Each row of a before or after table is a point. The points were changed in one or more steps. Then noise was added and the rows were shuffled. The steps act on how far a point lies along the listed directions, d1 being the first. Name the steps. A step turns or swaps two directions, mirrors them in a line or flattens them onto one, adds a multiple of one to another, or multiplies one. Angles are multiples of 10 degrees, from the lower direction toward the higher: turns from -170 to 170, lines from 10 to 170 but not 90. Use the fewest steps. Two steps may share a direction if one is a turn and the other turns, adds or multiplies; they go together, in the order done. Otherwise the lowest direction goes first.
In the rows, 128 means zero.

Directions:
(1): [ 77  98 168]
(2): [122  75  81]
(3): [178  91 163]
Before (11 x 3):
[[138 156 133]
 [148 172 130]
 [153 146 132]
 [110 153 129]
 [119 175 127]
 [ 75 138 109]
 [189  99  89]
 [109 157 155]
 [120 125 145]
 [140 147 113]
 [132 141  74]]
After (11 x 3):
[[218 177 107]
 [ 95 111 145]
 [140 161  96]
 [162 185  72]
 [169 165  97]
 [ 99 137 197]
 [155 156  79]
 [248 134  46]
 [111 154 141]
 [ 72 141 141]
 [133 181 112]]
Steps: multiply d1 by 2.5; swap d2 and d3

Directions:
(1): [ 61 115 120  89 181 160]
(2): [130 158 195 119 104 192]
(3): [172 118 179  91 182  93]
(4): [114 196 133 182 175 116]
(5): [123  62 157 193 148 144]
Before (14 x 6):
[[167 178 157 126  77 125]
 [ 39  64  44  81 158 129]
 [119  86 117 170 129 127]
 [146 166 118 174  69 146]
 [ 91 176  97 160 161 129]
 [142 132 117  80 174  88]
 [ 41  76  74  65 157 105]
 [ 64  87  92 108 205  94]
 [121 100 154 144  98 161]
 [148 203 171 142 162 115]
 [180 139 146 125 114 121]
 [198 200 196 101 134 126]
 [124 238 135 133 134 118]
 [127 137  48 164 137  80]]
After (14 x 6):
[[147 128 111 142  48 152]
 [207 170 192  79 109 129]
 [167 223 138 131  82 104]
 [ 80 139  97 158 211  79]
 [158 135 152  92  63 141]
 [151 144 124  89 181  81]
 [116  82 116 164 128 129]
 [172 113 141 100 109 132]
 [ 28 132  49 132 202 119]
 [107  97 155 142 112 173]
 [187 185 177 144 112 103]
 [133 179 103 180 125 108]
 [143 120  48 161 119  81]
 [ 31 138  82 112 199  90]]
Steps: turn d1 and d4 by 50 degrees

Directions:
(1): [168 133  62 123 151 101  86 115  51]
(2): [161 186 131 109 144  64 204 112 136]
(3): [ 99 163  78  70  69 143 113  78 155]
(4): [160 108 191 116 139 103  81  48 142]
(5): [134  68 139 133  49 106 173 114  80]
(6): [ 60  98 130  86 190 141 165  93  91]
Before, 10 rows:
[[176  65 205 145  99 140  91  59 118]
 [122 118 125 108  53 136 134 105 129]
 [180 102 145 195  78 119 108 160  97]
 [ 85 133 120 150 134 163 149 197 125]
 [ 97  66 105  85  26 172 113 105  89]
 [ 77 134 111 107  65 102 166 101 114]
 [115 156  62 121  87 141 132 166 162]
 [ 61  51 168  60  70 214 129  74 119]
 [186  83 158 160 186  54  58  96  77]
 [170  94 171 163 130 118  46 113 121]]
After (10 x 9):
[[121 113 138  95  57 135 127  92 131]
 [ 91  65 176  75  57 208 101  73 142]
 [ 88 117 120 156 113 156 160 195 117]
 [ 87 133 122 108  58  93 156  88 118]
 [110  67 122  86  23 163  95  87  97]
 [174  81 209 141 127 147  72  54 136]
 [184 102 155 163 210  59  52 102  88]
 [159  90 157 176 109 123 115 137  87]
 [105 135  62 114  83 138 145 156 143]
 [151 101 166 150 161 125  47 111 121]]
Steps: turn d4 and d5 by -20 degrees; multiply d6 by 0.4
